Rows are points. The last column is the point's height on a tilted bowl or saddle (a function of degree 2), plus a little noise. Along how many of its main directions does it bend up, bend down or stay straight?
In the rows, zero is written as 128.

Points (16 x 4):
[[216 120 161  41]
 [158 144 249  56]
 [131 140 134 125]
 [102 173 188 126]
 [158 143 108 117]
 [140 147 114 126]
 [223 150  89  40]
 [130 112 139 107]
 [127 146  77 120]
 [124 116 125 113]
 [148 154  18  70]
 [167 121 104 102]
 [132 129 125 120]
 [117  95 184  65]
 [ 98 125  87 113]
 [ 80 134  81 105]]
Directions: 0 up, 2 down, 1 straight

Points, 26 rows:
[[135  69 129 184 128]
 [ 53 147 117 163 137]
 [150 138 138 123 125]
 [135 215 130 189 155]
 [205 148  70  93 173]
 [158 137 146 118 130]
 [171 134 113 160 116]
 [132   7 178 214 207]
 [123 107 140  76 158]
 [171 146 139 141 119]
 [ 73 131 112  80 154]
 [202 115 121 119 143]
 [217  90 186 179 131]
 [ 86 212 129  54 249]
 [ 86 190 133 124 171]
 [111 166  94 160 129]
 [155 180 195 139 143]
 [120 154 138 156 118]
 [161  81 161 133 141]
 [150 153  93 147 124]
 [137 126  88 139 120]
 [135 135 106 167 111]
 [116  85 131  46 184]
 [ 88 122 243 143 192]
 [129 111 164 140 123]
 [119 102 140  83 153]]
Directions: 3 up, 0 down, 1 straight

Points (41 x 7):
[[ 74 110 242 117 176 164 188]
 [152 175 178 129 164 155 146]
 [196  72 125  64  34 125 172]
 [196 165 118 168 129 157 148]
 [ 86 150  95 125 113 171 127]
 [ 66 229 134 176 103 236 158]
 [144 181  72 127 120 194 135]
 [139 136 138 136 125  62 144]
 [129 119  54 113 114 113 126]
 [128 156 176 124 117 134 134]
 [189 129 116 169 215  54 191]
 [195 122 222 162 207  16 249]
 [134 150 105  37 115 157 138]
 [180  30  73  59  98 170 162]
 [134 129  93 202 112 109 151]
 [ 75 112 151  87 121  89 138]
 [129 129 108 121 133 110 128]
 [ 87  93 135  91 114 186 143]
 [130 114  89 160 104 122 133]
 [117 103 175 157 117 132 152]
 [116 116 167 210 107  26 195]
 [129 149 158  25 120 165 150]
 [ 51 189 127 173 153 155 146]
 [149  69 136 198 152 211 170]
 [112  54 111 136 175 161 143]
 [115 167  95  79 126 151 127]
 [111 199 119 148 187 194 147]
 [117 101  78 133 208  97 140]
 [172 157 102 154 152  33 169]
 [173 143  88  94  97 148 131]
 [117 105 150 175 164 138 153]
 [133 177  48 157  90 165 140]
 [135 134 131 156 148 107 141]
 [151 134 126 185 120  66 161]
 [136 143  53 129 131 163 126]
 [123 184 174 105 161 162 139]
 [131  66 167  81  97  55 165]
 [190 137  81 124 151 122 138]
 [114 185  99 146  97  85 135]
 [ 25 146 100 193  40 116 162]
 [105  93  78 107  22  59 152]]
Directions: 5 up, 0 down, 1 straight

Points, 66 rows:
[[130  82 163 129 109 114 114 124 118]
 [101  78 120 138 121  98  40 168 106]
 [202 187 140 129 122 159  99 217 207]
 [160  91 152 146 113  94 138 164 116]
 [ 93 122 153 133 147  43  75 154  84]
 [130 127 140 127 164 174  98 146 118]
 [139  59 123 126 145  49 155 125 137]
 [115 219 176 121 143  95 100 115 123]
 [162  83  87 143 138 143 177 134 179]
 [153  80  71  89  87 118 119 123 138]
 [104  92 157 148 145 112 121  33 168]
 [143 113 145 149 152 145 202 161 137]
 [115  76 151 161 125  76 128 173  92]
 [138 142  63 116 178 157 148 118 130]
 [ 96  72 149  80 124 119 124 182 121]
 [137 205 160 146  95 175 107  62 233]
 [139 142 128 113 140 173 200  68 140]
 [206 114  70 135 132  88 157 163 241]
 [133 121  86 193 182  35  96 128 112]
 [103 150 138 127 107  85 123  89 116]
 [128  81  96 114 142 105 186 116 157]
 [145 115 104 204 105 110  73 157 147]
 [146  59 101 106 171 124  37 148  50]
 [ 92 113 177 124 113 130 154 182 121]
 [139 148 128 166 140  99 107 104 139]
 [127 189 195 126 104 172 117 153 171]
 [147 126 111  99 199 158  83 161 120]
 [149 127 144 187 145   7 159  98  81]
 [ 93 201 108 118 170 195 142  90  36]
 [127 122 123 102 101 162 110  69 154]
 [140 101 152 151 132 122 108 100 138]
 [118 174 165 170  95 112  91 106 172]
 [140 138  83 165 184 139 130 130 138]
 [ 61  36 164 128  93 190  47 168 128]
 [154  70 134 123 113 131 125 124 123]
 [165 162 165 137 136 151 151 134 142]
 [128  77  93 120 156  31 110  88 123]
 [123 178 126 126 147 124  60  81 206]
 [169  95 136 121 151 177  69  48 216]
 [136 100 134  73 155 118 163  81 137]
 [ 86 106 101 163 150 115 154  84  92]
 [102 155 172 104 123 164 204 217  92]
 [ 55 136 151 116 121 172 152 130  75]
 [106 152 149 193 138 128  68 146 133]
 [147 138 126 106 112  84 144 166 145]
 [ 68 163 166 157 113 123  83 130 144]
 [125 138  75  83 120 145 122 115 125]
 [202  61 158 116 146 145  86 179  31]
 [ 80  86 149 127 124 123 129 144 110]
 [175 106 207 112 171 179 130  84 206]
 [ 88 162 128 217  51 159 136 172  98]
 [139  62 144 118 204 150 113 171  61]
 [144 214 146 130 103  69 129 125 134]
 [117 152 180 173 188 116  58 105 132]
 [121 108 136 165 165 146 155 133 110]
 [109 191 138 114 206 149  88 158 108]
 [109 138 113 182 151 112 113 105 103]
 [176 154  80 114 159 141 178 111 184]
 [153  59 185 126 115 169  96 168  82]
 [148 106 106 124 190 117 106 116 127]
 [196 127 123  55  76 105 159  88 186]
 [126 196 163  93 112 158 142  27 172]
 [ 67 163  72 154 124  92 170 187  49]
 [129  78 104 152 161  76  33  81 115]
 [ 97 130 146 126 111 187 206 132  88]
 [ 98 123  79 124 148 151 136 113  85]]
Directions: 3 up, 2 down, 3 straight
